Rows are points. The ring and each string are closed loops that go straight from each point to the next, and from the last back to the first. Before rounding, they use only three directions, however many columns there are. How many times does the string pass through the ring? Passing back the other way cancels.

Ring, 9 rows:
[[ 0.8  1.1  0.2]
 [-0.7  2.0 -0.9]
 [-2.8  1.5 -2.5]
 [-4.0 -0.7 -3.5]
 [-4.0 -3.0 -3.4]
 [-3.1 -4.8 -2.3]
 [-1.1 -5.2 -0.2]
 [ 0.5 -3.9  0.9]
 [ 1.4 -1.8  1.2]]
String (16 x 3):
[[-0.3 -3.9 -1.6]
 [ 1.2 -5.9 -1.7]
 [ 1.0 -6.8  1.0]
 [-0.5 -5.2  2.2]
 [-1.7 -4.1  2.8]
 [-1.8 -2.2  0.3]
 [-0.7 -2.9 -1.7]
 [ 0.5 -6.1 -3.0]
 [-1.6 -7.8 -0.9]
 [-2.9 -6.0  0.1]
 [-3.4 -7.3 -0.5]
 [-2.3 -7.4 -2.4]
 [-3.2 -5.9 -0.2]
 [-3.1 -4.1  0.9]
 [-2.0 -3.3 -0.2]
 [-2.0 -2.5  0.1]]
Times through: 2

Ring:
[[ 2.7  1.9  1.1  2.2 -2.9  0.8]
 [ 0.1  5.9  0.4  1.2 -1.6  0.7]
 [-3.1  7.7 -0.9 -0.2 -0.1  0.2]
 [-4.4  5.4 -3.8 -0.6  0.9 -0.3]
 [-3.4  0.2 -5.5 -0.2  0.7 -0.5]
 [-2.2 -3.5 -4.2  0.0 -0.1 -0.6]
 [-0.3 -6.6 -0.3  0.2 -1.7 -0.3]
 [ 2.1 -6.1  2.5  1.0 -3.2  0.2]
 [ 3.4 -2.7  2.1  2.1 -3.5  0.6]]
String, 28 rows:
[[ -5.7  -0.4  -5.0  -1.5   1.5  -0.9]
 [ -3.9  -0.6   0.1  -1.5  -0.2  -0.5]
 [ -2.0  -1.4  -1.4  -0.2  -0.7  -0.3]
 [  0.4  -4.0  -5.7   1.7  -0.9  -0.2]
 [  0.3  -6.9  -4.6   1.2  -1.2  -0.4]
 [ -0.4 -10.1  -0.6  -0.1  -1.7  -0.6]
 [ -1.1  -8.5   3.7  -1.1  -2.2  -0.5]
 [ -1.4  -5.6   5.1  -1.3  -2.3  -0.2]
 [ -0.2  -2.2   1.0   0.3  -1.8   0.0]
 [  1.7  -3.0  -1.3   1.7  -2.2   0.2]
 [  4.1  -5.4  -0.4   2.8  -3.4   0.5]
 [  5.5  -5.9   2.4   3.0  -4.5   0.7]
 [  5.0  -3.9   4.4   2.5  -4.6   0.9]
 [  3.2  -1.0   4.9   1.7  -3.9   0.8]
 [  6.6   0.5   1.6   4.2  -4.6   1.4]
 [  4.7   1.9  -1.6   3.8  -3.2   1.0]
 [  2.4   2.3  -2.1   2.6  -2.2   0.7]
 [ -0.4   1.0  -0.7   0.8  -1.4   0.2]
 [ -2.0   3.6   2.4  -0.5  -1.2   0.2]
 [ -3.5   8.1   3.8  -1.2  -0.8   0.4]
 [ -4.2  12.0   1.1  -0.8   0.1   0.5]
 [ -3.5  10.7  -3.0   0.2   0.6   0.3]
 [ -1.0   5.7  -6.3   1.7   0.0   0.2]
 [ -1.3   2.7  -3.4   0.9  -0.5   0.1]
 [ -4.1   3.9  -0.4  -1.1   0.1  -0.2]
 [ -5.7   4.6  -1.3  -1.8   0.9  -0.4]
 [ -5.8   4.0  -6.1  -1.1   1.9  -0.7]
 [ -5.2   1.7  -7.6  -0.7   1.8  -0.8]]
Times through: 0
